Each row is a point. The window is the flat piece filled in between its corners: a triangle in 3 columns, a solid with four corners in 4, and so on. A path goes straight from each point to the next, and from the last back to the first. After which points does the path pass through the window?

Window:
| -38 |   9 |   6 | -31 |
|   3 |  15 |  25 |  -1 |
|  13 | -16 |  33 |  23 |
|  48 | -10 | -17 |  26 |
Path:
(1): |  20 |   6 | -20 |  43 |
(2): |  41 | -14 |   0 |  10 |
(3): |  19 |  -9 |  12 | -31 |
(4): |  1 | 25 |  8 | 18 |
(5): |  -3 | -10 |  30 |  33 |
(6): |  24 | -12 |  24 |   2 |
(7): | -20 |  -9 |  25 | -45 |
(8): | -34 |  18 |  -4 |  -4 |
(9): | -60 |  26 |  -7 | -14 |
(10): | -20 |  10 |  -5 | -57 |
(11): |  43 | -15 |   2 | -20 |
(12): |  16 |  14 | -12 |  43 |
Through the window after points: 1, 5, 7

Window (4 x 4):
|   9 | -20 |  -1 |   0 |
| -36 | -32 | -59 | -11 |
|  12 |  53 |  52 |  33 |
| -28 | -28 |  16 |   7 |
Path:
(1): | -23 | -34 |  -6 |  38 |
(2): | -19 | -29 | -47 |  25 |
(3): | -19 | -14 | -33 | -38 |
(4): |  -2 |  -7 |   2 | -14 |
(5): |  12 | -49 | -21 |  43 |
(6): |  -2 | -23 |   0 |  24 |
(7): | -13 | -13 |   7 | -34 |
(8): | -23 |  -7 |  17 | -28 |
(9): | -20 | -31 |   4 |  57 |
(10): | 26 |  8 | 37 | 59 |
(11): |  18 |  38 |  60 | -15 |
(12): | -23 |  -3 |  -1 | -22 |
Through the window after points: 4, 6, 8, 12

Window (6 x 6):
| -51 | -29 |   0 | -34 |  -6 | -15 |
|  17 |  22 |  58 |   1 |   4 |  -1 |
|  27 |  54 |  60 | -43 |   4 |  14 |
|  37 |  10 | -27 |   3 |   6 |  -8 |
|   2 |   9 | -38 |  25 | -31 | -25 |
| -15 |  21 | -13 |  12 |  10 |  -9 |
Path:
(1): |  19 |  38 |  19 |   1 |   8 | -19 |
(2): |  37 |  18 |  16 |  31 | -14 |  37 |
(3): | -13 |  15 |  16 |  -9 |  -5 |  26 |
(4): | -10 |  25 |  25 | -14 |   2 | -21 |
(5): |   6 |   7 |   4 | -11 |  -5 | -50 |
(6): | -5 | -1 |  0 | 21 | -4 |  0 |
(7): | -12 |   8 | -15 |  16 | -10 |  20 |
(8): |  -1 |  29 |  -7 |   1 |  16 | -40 |
(9): | -10 |  11 |  16 | -16 |  -6 | -29 |
(10): |  -6 |  -8 |  11 | -23 |   6 |  22 |
(11): | -20 | -17 | -17 |   3 | -25 |  31 |
(12): | -14 |  -2 |   1 |  -3 |   3 | -33 |
Through the window after points: 7, 9

Window, 8 rows:
| -11 | -16 |  29 | -10 | -25 | -27 |  -7 |  12 |
| -21 |  10 |  -8 | -25 |  42 |  16 |   2 | -25 |
|  -3 |   1 | -13 |  12 |  13 |   6 | -28 | -18 |
| -31 |   1 | -25 | -10 |  12 | -15 |   2 |  -5 |
|  41 | -21 | -20 | -42 |  25 |  -1 |  20 |  -9 |
| -40 |  31 |  -3 |  27 | -26 |  26 | -30 |   2 |
|  -1 |  16 |  -8 |  15 |   2 | -26 |  20 |  -6 |
|  11 | -25 |   0 |  36 | -19 | -16 |  40 |  12 |
Path:
(1): | -23 |  -2 |  -4 |   6 | -12 |  -9 |   7 | -17 |
(2): | -15 | -11 |  -1 |   7 | -23 | -10 |  10 | -43 |
(3): |  4 | -8 | -9 | -4 | 17 | 12 | -4 | 31 |
(4): |   3 |   7 | -14 |   5 |  23 |  -8 |  -8 |  14 |
(5): |  -5 |  -5 |  -5 |  -2 |  -9 |   0 |   6 | -46 |
(6): | -20 |   4 | -23 | -19 |   4 |   0 | -10 | -60 |
(7): | -7 |  9 | -7 | -4 | 25 | -3 | -3 | 35 |
(8): | -7 |  6 | -4 | -1 | 32 | 19 | -9 | 11 |
(9): | -27 |  -8 |  -2 | -31 |  -3 |  -5 | -10 | -47 |
(10): |  -1 |  -5 |  -2 | -12 |  -3 | -16 |  31 | -31 |
(11): |   3 |  -9 | -10 |   0 |  13 | -22 |   6 |  11 |
(12): | -19 |   0 | -14 |   5 |  21 |   0 | -20 |  29 |
(13): | -24 |   9 | -12 |   2 | -10 |  -2 |   4 | -19 |
(14): | -10 |  -9 | -12 |   0 |  -4 |  -6 |   2 | -15 |
(15): | -14 |   2 |   5 |  -2 |  20 |  -2 |  -3 |  31 |
(16): | -13 |   9 | -22 |  14 |  27 |  -5 |  -5 |  28 |
Through the window after points: 4, 12

Window (8 x 8):
|   1 | -20 |  36 |  -4 |   9 |  28 | -17 | -10 |
| -34 | -30 |   9 |   2 | -18 | -36 |  45 |   6 |
|  12 | -11 |  42 | -29 | -29 |  -2 | -43 |   1 |
|  20 | -11 |  -2 |  -7 | -19 |  -9 |  60 |   8 |
| -31 |  -5 | -17 |   1 |  -7 | -27 | -15 | -29 |
|  -3 |   0 |  12 |  12 | -14 |   3 | -18 |   7 |
|  -7 |   9 |   6 |  14 |  41 | -27 |  16 | -11 |
| -12 |   8 | -23 | -11 |  15 |  -9 |  11 |  11 |
Path:
(1): |  14 | -47 |  -8 |  -9 |  -3 | -11 | -14 |  -6 |
(2): |  20 | -25 | -10 |   1 |   8 | -19 | -34 |   3 |
(3): | -26 |   5 |  13 |  -2 |  -9 |  -5 |  -7 | -10 |
(4): | -23 |  16 |  17 |  -5 | -15 |  -2 |   1 |  -7 |
(5): |  19 | -23 | -12 |  21 |  18 | -12 | -14 |  16 |
(6): |   7 | -39 | -31 |   5 |   9 | -26 |  10 |   7 |
(7): | -20 |  21 |   6 |  -1 |   6 |  -6 |  16 |  -3 |
(8): | -29 |  26 |  15 |  -4 | -27 | -10 |  15 |  -7 |
Through the window after points: 4

Window:
|  30 |  24 |  -7 |  24 | -30 |   8 |  28 |  37 |  -5 |
|  -3 |  36 | -16 |  24 |  24 |  -5 |  33 | -27 |  31 |
|  -7 | -18 | -43 |   0 |  31 | -25 |  16 |  60 |  17 |
| -24 |  19 |  19 |  26 |   2 |  -2 | -30 | -35 |  49 |
| -38 |  -8 | -35 | -13 |   6 |  18 |  16 |  24 | -32 |
|  29 |  25 |  46 | -23 |   9 | -36 |   5 |   6 |  31 |
|  16 |   0 |  33 |  23 |   0 |  -3 |  12 | -32 |   2 |
|   8 | -38 |  -3 | -47 |   5 |  37 | -23 |  14 |   7 |
|  35 |   0 |  23 | -21 | -21 |   3 | -46 | -51 |  -4 |
Path:
(1): |   7 |   5 |  25 |   8 |  20 |  -7 | -24 | -22 |  18 |
(2): |   7 |  15 |  -7 |   1 | -33 |   5 |  13 | -11 |  38 |
(3): |  15 |  -6 |  -6 |  -2 | -53 | -16 | -11 | -31 |  27 |
(4): |  16 |   9 |  26 |  -1 |  12 |   4 | -12 | -22 |  -2 |
(5): |  42 |  36 |  26 |   2 |  21 |   9 | -36 | -52 | -31 |
(6): |   3 | -31 |   9 | -21 | -43 |  -7 | -15 | -18 |  36 |
(7): |   2 | -38 | -31 | -23 |   8 |  -5 |  43 |  21 |   9 |
(8): |  -4 |  16 | -18 |  15 |  32 | -24 | -18 |  49 |  21 |
Through the window after points: 3, 5, 7

Window, 9 rows:
| -23 | -25 | -11 | -30 | -60 |  18 |  14 | -27 |  24 |
|   4 | -10 |  -5 |  38 |  23 | -12 |  -3 |  11 |  16 |
| -24 |  -3 |  14 | -21 |   7 |  58 | -28 | -39 |  -4 |
|  19 |   3 |  16 |  32 | -33 | -17 |  12 |  25 |   2 |
| -45 | -21 |  -2 |  15 | -31 |  -1 |   2 |  43 |  12 |
|   0 |  26 |  -8 | -30 |  -8 |  37 |  29 |  -4 |  48 |
|  -1 | -24 |  33 |   9 |   0 | -15 |  21 | -12 |  -8 |
|  11 |  13 | -14 | -47 |  33 |  19 |  -3 | -28 |  -1 |
| -39 |  35 |  39 |  26 | -33 |  -6 | -22 | -18 |  14 |
Path:
(1): | -18 |   1 |   0 |  23 | -12 |  -9 |   7 |  -8 | -21 |
(2): |   3 |  -6 |  42 |   2 | -25 |  -1 | -29 |  11 |  48 |
(3): | -11 | -14 |  19 | -13 | -12 |  16 | -14 |  -6 |  18 |
(4): | -28 |   3 |   2 |  15 |   0 |  10 |  16 | -16 | -20 |
(5): | -28 |   0 |   2 |  14 | -27 |  10 |  17 |   2 |  11 |
(6): | -17 |  -7 |  18 |   2 | -26 |   7 |  -1 |  13 |  29 |
(7): |  -8 | -12 |  12 | -13 |  -2 |   6 | -15 |  -1 |  22 |
(8): | -16 |   9 |   7 |  -3 | -41 |  20 |  46 | -21 | -19 |
(9): |  -9 |  12 |  -7 |  16 | -26 |  10 |  34 |  -4 | -19 |
(10): |  -1 | -19 |  15 | -10 | -28 | -14 |  -8 |   7 |  55 |
(11): |  -1 |   6 |  16 | -10 | -15 |  17 | -25 | -12 |  54 |
(12): | -27 |  31 |   0 |  -4 | -13 |  15 |  37 |  -9 |  -7 |
Through the window after points: 3, 11
